Rows are points. Each copy is the shape, with its points in the same order, turned, moved and blurred by noise. Say if it was mirrored as well.

Shape, 9 rows:
[[-1.61 -0.68  1.66]
 [ 1.39  0.01  0.56]
 [-0.88 -0.77  1.56]
 [-1.25  0.53  1.55]
 [ 2.04  1.60 -0.96]
 [-1.82  0.04  0.39]
 [ 3.76  1.46 -1.11]
 [ 0.96  0.71 -0.05]
 [ 1.41  3.01  0.98]]
Copy 1:
[[ 1.77 -0.77 -2.17]
 [-0.27  1.07 -0.44]
 [ 1.68 -0.13 -1.80]
 [ 0.59 -0.60 -2.48]
 [-2.61  0.70  0.47]
 [ 0.52 -1.68 -1.85]
 [-2.81  2.07  1.35]
 [-0.85  0.31 -0.56]
 [-2.53  1.08 -2.18]]
Copy 1 is: mirrored
Copy 2 (9 x 3):
[[ 2.21 -1.65 -2.14]
 [-1.02 -0.98 -0.68]
 [ 1.66 -1.77 -1.35]
 [ 1.59 -1.00 -2.57]
 [-2.31  1.47 -0.99]
 [ 2.17 -0.08 -1.62]
 [-3.16  1.12 -0.40]
 [-0.47  0.06 -1.11]
 [-2.02  0.49 -3.24]]
Copy 2 is: only turned
Copy 3, 9 rows:
[[-1.21  1.66  0.25]
 [-0.15 -0.67 -1.69]
 [-0.94  1.34 -0.40]
 [-1.71  0.64  0.27]
 [ 0.07 -2.91 -1.32]
 [-0.83  0.60  1.15]
 [ 0.61 -3.62 -2.82]
 [-0.25 -1.31 -0.91]
 [-2.36 -2.72 -1.38]]
Copy 3 is: only turned

Shape:
[[-1.37 -2.77  0.41  0.89  1.12  0.34]
 [-1.46  3.09  0.43 -0.42 -0.85 -1.35]
 [-1.16 -2.49 -0.06  1.84  0.20 -0.55]
 [-0.06 -2.71 -0.37  1.43 -2.12 -2.24]
 [-0.86 -2.06  0.10 -0.03 -1.34  0.25]
 [-1.38  0.76 -1.14  0.48 -0.19  0.33]
 [ 4.61 -1.88 -1.65  0.61 -1.32 -3.52]
 [-1.03 -0.30  0.75  0.52  0.92 -1.84]
 [ 1.30  2.42  0.89  1.43 -2.08  0.64]
 [ 0.88 -0.70 -1.71  1.51  2.98  0.84]
 [-0.87 -0.23 -0.54  1.46 -2.04  0.35]]
Copy 1, 11 rows:
[[-0.03  1.45 -1.46 -2.09  1.18 -0.84]
 [ 0.78  0.21  4.31 -0.48 -1.22 -0.56]
 [ 0.84  2.39 -1.09 -1.63  0.40 -0.82]
 [ 2.58  3.05 -0.82 -0.86 -0.45  1.54]
 [ 0.59  0.86 -0.90 -1.51 -0.60  0.82]
 [-0.67  1.18  1.42 -0.73 -1.32 -0.84]
 [ 2.70  3.37 -0.30  3.92  0.84  2.88]
 [ 1.00  1.45  1.61 -1.20  1.36 -0.75]
 [ 1.86 -0.93  1.57  1.64 -2.52 -1.02]
 [-1.87  2.15 -0.58  1.19  1.18 -2.12]
 [ 0.96  1.37  0.07 -0.87 -2.40 -0.46]]
Copy 1 is: only turned
Copy 2 (11 x 6):
[[ 2.72  1.38  1.13  0.72 -0.43 -0.47]
 [-1.66 -0.06 -2.77 -1.21  0.03 -0.42]
 [ 2.62  0.45  1.31 -0.39 -1.51 -0.17]
 [ 3.69 -1.29 -0.03 -1.41 -1.60  1.77]
 [ 2.70  0.33  0.44 -0.68  0.56  0.61]
 [-0.46  1.33  0.13 -1.56 -0.17 -0.15]
 [ 0.97 -2.59 -0.30  1.18 -2.53  5.39]
 [ 0.68  0.16 -1.38  0.68 -1.32 -0.87]
 [-1.28 -2.72  0.01 -1.93  0.89  0.16]
 [-0.91  1.55  2.90  1.81 -1.45  0.52]
 [ 1.16 -0.29  0.51 -2.20 -0.48  0.16]]
Copy 2 is: mirrored

Shape (13 x 9):
[[-2.84 -1.18  1.39 -0.91 -2.70  0.94 -0.62  1.14  2.70]
 [-2.49 -0.47  1.39 -1.05  0.50  0.85 -0.58 -1.16 -1.49]
 [-3.30 -0.10 -2.03  0.73  2.53 -1.33  0.49  0.39  2.81]
 [ 0.73  1.58 -1.14  0.96  0.46  1.19  2.13 -1.03 -2.13]
 [ 1.19  0.31  0.91  1.54 -1.33  1.57 -0.94 -1.21 -0.32]
 [ 0.85  0.07  2.21 -1.57  1.92  1.86  0.60  0.84 -1.17]
 [-1.58  2.21  1.68  0.80 -0.37 -1.28  2.79 -0.99 -1.48]
 [ 0.15  1.95 -2.25 -0.95  1.28 -1.39 -0.61  1.84  1.72]
 [ 0.33 -0.30  1.40 -1.59  0.70 -0.10 -0.77 -0.04  0.34]
 [-0.15 -0.79 -0.86 -1.26  0.95  2.53  0.07  0.25 -1.62]
 [-2.88  1.51  0.13 -2.47 -0.02  2.30 -0.48 -0.76  1.01]
 [ 0.20 -1.38 -0.84 -0.29  2.30 -0.78  0.91  0.17  2.05]
 [-3.43  1.12 -1.65  1.86  1.98  3.21  2.71  2.10 -0.81]]
Copy 1 (13 x 9):
[[ 2.18 -1.16  0.97 -0.86 -3.60 -1.98  2.45  1.22 -0.05]
 [ 2.88 -1.07  1.39 -0.25  1.35 -2.50  1.14 -0.68 -1.51]
 [ 0.62  0.50 -1.86  2.41 -0.96  0.17  2.88  0.19 -3.60]
 [-1.47 -0.94  0.39  0.36  2.92 -1.04  0.93 -2.37  0.56]
 [ 0.80 -0.74  0.19 -1.61  0.17 -0.66 -1.02 -1.61  1.40]
 [ 1.04 -0.89  2.77  1.90  1.90 -1.80 -0.93  0.72  0.42]
 [ 0.48  1.36  1.71 -0.86  2.69 -0.35  3.63 -1.08  0.44]
 [-1.70  1.26 -1.89  1.47  0.10 -1.79  0.63  2.02 -1.33]
 [ 1.25 -0.55  1.12 -0.12  0.64 -1.37 -0.43  1.64 -0.75]
 [-0.05 -2.34  1.11  1.33  1.07 -2.98 -0.41 -0.95 -0.93]
 [ 2.49 -2.01 -0.83  1.04  0.40 -3.38  2.42  0.87  0.17]
 [-0.52 -1.03  0.15  1.53  0.01  0.93  0.34  1.31 -2.47]
 [-0.26 -0.46  0.66  4.56  0.05 -2.18  3.16 -3.71 -0.37]]
Copy 1 is: only turned
Copy 2:
[[ 4.31  2.07 -0.21  0.25 -0.70  0.25  0.73 -2.09 -2.10]
 [-0.24  0.02  1.70 -0.62 -0.54  2.11  1.45 -2.69 -1.73]
 [ 1.14  2.73 -0.78 -2.67  0.96  0.62  3.70 -0.11  1.70]
 [-1.37 -2.29  1.92  0.15  1.17 -1.01  1.30 -0.22  0.55]
 [ 1.00 -1.77  2.46  0.64 -1.18  0.17  0.29  1.04 -1.53]
 [-1.60  1.24  2.53  0.95  0.51  1.02 -1.17 -1.64 -0.58]
 [ 0.17 -1.37  2.79 -2.27  3.03 -0.98  1.35 -1.84 -1.58]
 [ 0.09  1.30 -1.86 -2.05  0.72  0.15 -0.79  0.42  1.80]
 [-0.61  1.65  0.69 -0.61 -0.66  0.76 -0.51 -0.53 -1.56]
 [-1.37 -0.21  0.62  1.99 -0.52  1.22  0.60 -1.55  0.24]
 [ 1.47  0.30  0.93 -0.99 -1.83  0.58  0.67 -3.84  0.75]
 [-0.77  3.00 -0.24 -0.60  0.29 -0.16  1.81  0.79  0.00]
 [ 1.31 -0.20  1.74  1.15  2.72  1.17  3.31 -1.98  3.57]]
Copy 2 is: mirrored
